Each row is a point. The points of each table are mixes of a few directions, plus a little noise. How many directions does each table use, and how many do they share? Where both have some left over, give the other angles between the two spaces (their principal angles), to ten degrees, smallest first.

First:
[[ 17  15   8]
 [ 78  78  39]
 [-76 -75 -38]
 [ -7  -6  -3]
 [-12 -13  -6]]
Second (4 x 3):
[[ 33  33  16]
 [  8   8   4]
 [-83 -82 -42]
 [ 42  41  21]]
Directions: first 1, second 1, shared 1

First (9 x 6):
[[-51 -25  13  57  27 -48]
 [  4  41 -13 -36  22  81]
 [-33  34  19  58 -45 -16]
 [ 21  18 -20 -59  38  75]
 [  8  31   5   5 -43  11]
 [-18   4  14  42 -32 -37]
 [ 53 -61 -31 -90  71  15]
 [ 21 -61   3   4  -8 -79]
 [ -7  21   9  21 -30  -4]]
Second, 8 rows:
[[  39   -6   19   11   31   37]
 [ -45    9   -1   22    8   -8]
 [ 113  -48  -35 -121  -89  -63]
 [ -52    2  -10   11   -5  -30]
 [ -22  -31   -8    1    8  -48]
 [ -57   36    6   40   13   25]
 [  21    4   15   14   22   34]
 [   2   33   14   21   11   53]]
Directions: first 3, second 3, shared 2; angles 60

First, 7 rows:
[[-52  23  10 -31  28 -20  37 -17 -32]
 [-32 -37 -31 -25 -41 -27 -13  33  56]
 [  2 -85 -15  20 -13   9 -61   2 -11]
 [-23  24   8   3  16  -7  21   3 -84]
 [ 74  76  43  -7  77   2 -19 -15  75]
 [ 38  40 -17  32 -70  25  44  28   6]
 [ -4 -41   2   8   3  19  -9 -34  -9]]
Second:
[[  5  -8 -34 -75 -16  59 -29 -17  12]
 [  6  -8  -4  10 -14  12   4  -6   4]
 [  2  -4 -15 -32  -7  25 -12  -7   5]
 [  6  -7 -12 -16 -12  23  -7  -8   6]
 [ 30 -39 -17  35 -62  54  14 -29  16]
 [ -9  14  56 121  30 -98  47  32 -19]
 [-40  51  24 -41  81 -75 -18  38 -22]]
Directions: first 5, second 2, shared 1; angles 70

First (10 x 12):
[[-43  -6  21  14 -22 -42 -63  19  18   0 -28   3]
 [121 -49 -81  23  38  60  33 -87  34 -61  -5 -18]
 [-27  -1 -22   1 -10 -33   8  10  -5  14  10 -19]
 [  6  20  18 -16 -17 -28 -34  -2   9   0 -19 -14]
 [-25  16  21 -10  -6  -8   4  21 -14  17   7   6]
 [113 -40 -31  23  32  70 -10 -75  41 -64 -28   8]
 [-88   7  36   4  -6  -5  16  61 -33  40  26  32]
 [-24 -26 -42  19  -2 -23   6   2   5   1   9 -15]
 [  9  43  26 -38  -5  -4  21   8 -22  20  12  -8]
 [-42  35  56 -22  -3  12  20  43 -34  35  19  28]]
Second, 11 rows:
[[  34   56    8   11  -26 -107  -71   18  -61   48   19   99]
 [ -13  -35    1    1    5   42   23  -13   30  -31  -16  -40]
 [ -11  -43    4    7    2   39   16  -17   32  -40  -21  -36]
 [  25   46    5    6  -18  -80  -53   16  -47   39   17   74]
 [  -8   -1   -5   -7    9   22   20    1    8    0    3  -21]
 [ -14   -6   -8  -12   16   41   34    0   16   -3    3  -39]
 [ -15  -25   -3   -4   12   47   31   -9   27  -21   -9  -44]
 [ -15    2  -10  -15   19   41   38    4   13    5    8  -40]
 [   0  -36   10   15  -11    5  -12  -16   17  -34  -22   -3]
 [  33   72    2    2  -19 -104  -62   26  -67   63   30   96]
 [ -17  -30   -3   -4   12   53   35  -10   31  -26  -11  -50]]
Directions: first 4, second 2, shared 0; angles 30, 60

First, 10 rows:
[[ -35  -29   85  -17  -26   67   77   44   13   50  -57    2    5    9
    45   15   82   98]
 [ -35   47   -4  -82   59   74  -64    8   50   21   -5   -1   -7    0
    44  -16   80   14]
 [  -5   32  -40  -44   77   16 -109   18    6  -36   53   28   26  -47
   -50  -12   79  -40]
 [  -7   -8   23   23  -42  -12   55  -19    0   28  -37  -22  -28   43
    54    4  -69   10]
 [  28   -5  -42   21    1  -27  -16    4   -8  -27   31    1    5  -38
   -42   15    5   -6]
 [ -52    9   41    1    5    8   -4   25    0   39  -27  -14  -29   26
    79   24   -3   -1]
 [  29   -9    3   -9  -27   14   52  -35   12   -2  -20   -1   11   23
   -15  -33  -30   21]
 [  15  -16  -16   49  -39  -44   31   -3  -15    3    1  -21  -22   -2
    10   28  -55    1]
 [  75   -5  -74   15   -6  -39   -8  -47   -6  -58   45   11   26  -24
   -96  -30  -46  -36]
 [ -10  -18   25   44    1  -56  -13    7  -50  -21   15   21   14   10
   -23    4  -50  -62]]
Second, 10 rows:
[[  14   26    0   49    6   -2    6  -11    1    8   -4   -8    5  -14
    15   -4   31    1]
 [  47    5   11  103  -53    0  -24   31   52  -23  -20    1  -14   32
    90  -13  -10  -18]
 [ -19   31  -11  -16   52   -5   28  -41  -40   30   10  -12   16  -43
   -52    7   51   14]
 [ -32   21  -12  -48   57   -4   29  -40  -48   30   14   -9   17  -43
   -71    9   41   18]
 [  21  -61   15   -9  -81   10  -47   69   59  -49  -12   22  -26   74
    69   -7  -98  -24]
 [ -40  -16   -8  -96   35    1   13  -15  -37   12   17    4    8  -13
   -71   11   -9   11]
 [  43   36    6  121  -22   -4   -5    0   29   -2  -17  -11   -3   -2
    68  -12   36   -9]
 [   0   -5    1   -2   -5    1   -4    4    4   -3   -1    2   -2    5
     4   -1   -5   -2]
 [ -22  -84    8 -114  -50   13  -36   58   24  -40    6   28  -20   65
    -3    3 -114  -13]
 [ -14   50  -12   12   61   -7   36  -52  -45   40    8  -18   20  -58
   -49    6   77   18]]
Directions: first 5, second 2, shared 0; angles 60, 70

First (9 x 24):
[[  10  -19   14  -32  -19   30  -32  -28   21  -13  -22   43  -59    5
     1   14   15   47   42   29   18    7  -37   51]
 [ -21   37  -25   61   39  -62   61   52  -43   26   40  -83  119  -11
    -2  -28  -31  -88  -82  -55  -38  -13   71  -97]
 [  -1    4   -2    4    4   -7    6    5   -4    1    4   -6   11    0
     0   -2   -2   -6   -9   -4   -2    1    6   -7]
 [ -19   35  -22   58   36  -60   58   50  -40   24   36  -77  113  -10
    -2  -27  -28  -82  -77  -52  -35  -13   66  -92]
 [   4   -6    4   -7   -6   10   -9   -9    6   -2   -6   12  -15    2
    -1    3    5   11   11    8    4    3   -9   13]
 [  -7   16  -10   24   16  -26   25   22  -17    8   15  -33   48   -6
    -1  -11  -13  -34  -32  -22  -15   -6   27  -39]
 [  20  -36   24  -59  -36   61  -58  -52   43  -28  -39   77 -116   11
     2   28   27   84   80   53   36   11  -68   93]
 [   4   -9    5  -12   -8   12  -12  -11   10   -4   -8   17  -25    1
     1    6    5   18   16   11    6    4  -14   18]
 [  15  -24   14  -38  -22   38  -38  -34   27  -16  -24   49  -73    7
     3   17   17   55   51   33   24    8  -44   60]]
Second (11 x 24):
[[ -10  -14  -11  -33  -12   43   -1   38   17   12   28   36  -87   32
   -17   -7   64  -19   66   35   28  -14  -39  -13]
 [  38  -12  -15  -16  -54   -3   18  -35  -19   -3  -19   -2    7  -37
    54    4  -58   29  -32  -16  -46  -31  -39   19]
 [ -16   -2   11  -14    6   22  -12    3   15   -3    7   19  -21   21
   -11    3   25   11   22   18   29   22    8   10]
 [   4   35    5    8   31  -55    6  -35  -27  -19  -22  -48   48  -39
    14   37  -63   -3  -81  -24    3   -9   11   33]
 [ -18   43   -8   -7    3  -25   48    1  -46    3   26  -52   70  -18
    46    8  -59  -21  -97  -30   -3    4   43  -18]
 [  -3   -9   -8   -9   13   14  -11   33   19    5    9   19  -70   19
   -34    1   58  -30   56   27   25  -22  -38   -8]
 [   9   42   -5  -14   -4  -44   38  -41  -50  -16  -10  -57   68  -49
    64   34 -100    9 -121  -36  -12  -14   13   30]
 [  -1  -41  -11   13  -24   43   -5   47   31   27   23   44  -37   40
   -27  -50   72  -14   91   14  -18    6   -3  -59]
 [  21   18   -1   56   20  -72   12  -34  -29   -8  -31  -60  109  -49
    14    7  -81   -6  -85  -54  -50  -12   34   -5]
 [  -1  -26   12   25   29   10  -51   17   46   -1  -18   38  -54   27
   -70   -7   74   -3   92   26   19    6  -17    1]
 [ -24  -31   29   -9   -8   65  -42    5   48    3    5   64  -35   51
   -31  -23   65   47   87   35   29   64   29    5]]
Directions: first 1, second 5, shared 1

First, 9 rows:
[[ -22  -35  -10  -17    9  -26   -1   10  -18  -11   24  -26  -10   51
    21    3   21   49  -25   14   -2  -11   -9   15  -50   -7  -25  -15
   -11  -15   16   38]
 [  12    1   30    0  -15   15    9  -10    5  -11  -10   23   24  -34
    15    4  -11  -47   -7  -40    6   17   22  -14   41   -3    2   -4
   -28   -1  -38  -31]
 [  20   23   21   11  -14   25    6  -11   15    2  -22   29   19  -51
    -7    1  -20  -56   13  -30    3   16   16  -16   54    4   18   10
    -6   10  -28  -40]
 [  14    9   23    4  -13   16    7   -9    8   -4  -13   22   18  -36
     4    3  -12  -45    1  -32    5   15   17  -12   41   -1    7    2
   -18    3  -30  -31]
 [  -5  -14   11   -7   -3   -4    4   -1   -5   -8    6    0    7    4
    15    4    3   -4  -14  -15    3    4    6    0    0   -4   -9   -8
   -19   -6  -12   -1]
 [  -7  -13   -2   -6    3   -8    0    3   -6   -4    8   -8   -3   16
     9    2    6   14   -9    3    0   -3   -3    5  -15   -3   -8   -5
    -5   -4    4   12]
 [  24   88  -68   47   22   23  -27    4   32   56  -30   -2  -46  -27
  -101  -23  -20   21   89   92  -15  -23  -40    1    0   27   59   51
   121   41   78   -1]
 [ -16  -37    6  -19    2  -20    3    5  -16  -17   19  -16    2   34
    29    6   15   24  -30   -8    1   -3    2    8  -30   -9  -25  -18
   -28  -17   -5   21]
 [ -17  -26  -10  -12    9  -22   -2    9  -14   -6   19  -22  -11   41
    14    1   16   40  -17   15   -2  -11  -10   13  -41   -5  -18  -11
    -5  -10   16   31]]
Second (11 x 32):
[[  -5  -15    8  -10    0    0    7   -4   -7  -10    4   -1   13    4
    21    2    3    1  -13  -12    7    3   13    2   -6   -7  -12  -12
   -21   -7  -15    9]
 [   0  -19  -10   -6    3  -32   30    2   17  -19    1    5  -12    4
   -22  -22  -26  -26    1   21  -17    0   -2   28    4   22  -10    5
    -6   20   20   -7]
 [   2   18    8    1    0   35  -16   -9  -12   12   -8   -1   26  -18
    23   14   13   14    4  -18   23    4   18  -18   -3  -21    5   -9
    -3  -16  -26   15]
 [   4  -15  -21   -2    5  -45   41    4   30  -21   -2    9  -24    3
   -46  -34  -41  -39   11   40  -29   -2   -8   38   10   36   -6   15
     6   36   39  -15]
 [   6   37   -2   21   -4   25  -47    9   -7   38   -2   -4  -23    0
   -15   20   26   29   17   -1   -2   -7  -30  -33    6   -6   30   18
    42   -9   10  -15]
 [ -23  -75    7  -16  -10 -100   13   37    3  -30   47  -14  -79   88
   -24  -10    7   -3  -52   13  -63   -8  -66   26   -6   37  -27   10
   -17   12   53  -42]
 [  -1    4   15  -14    3   45    7  -24  -17   -8  -12    3   66  -33
    57   11    5    5   -5  -33   45   11   57   -8  -12  -34  -14  -30
   -38  -24  -57   40]
 [  -9  -11   12    1   -8  -12  -28   16  -14    9   19  -11  -28   35
     7   18   29   26  -21  -14  -12   -4  -32  -18   -6   -4    1    3
     3  -14    6  -14]
 [  13   49  -11   23    2   34  -30   -1    4   34  -15    2   -7  -23
   -23    8    7   13   33   10    5   -4  -12  -22   12   -3   32   19
    45    3    9   -8]
 [  -6    6   21   -3   -5   37  -31   -5  -27   12    4   -8   26   -1
    48   30   35   33  -15  -39   28    3   13  -31  -11  -33    0  -18
   -15  -34  -40   17]
 [  18   23  -27    1   14   13   54  -26   31  -15  -34   21   39  -60
   -26  -38  -58  -51   43   34   15    6   50   36   13   15    1    2
     2   34    0   19]]
Directions: first 2, second 3, shared 1; angles 60
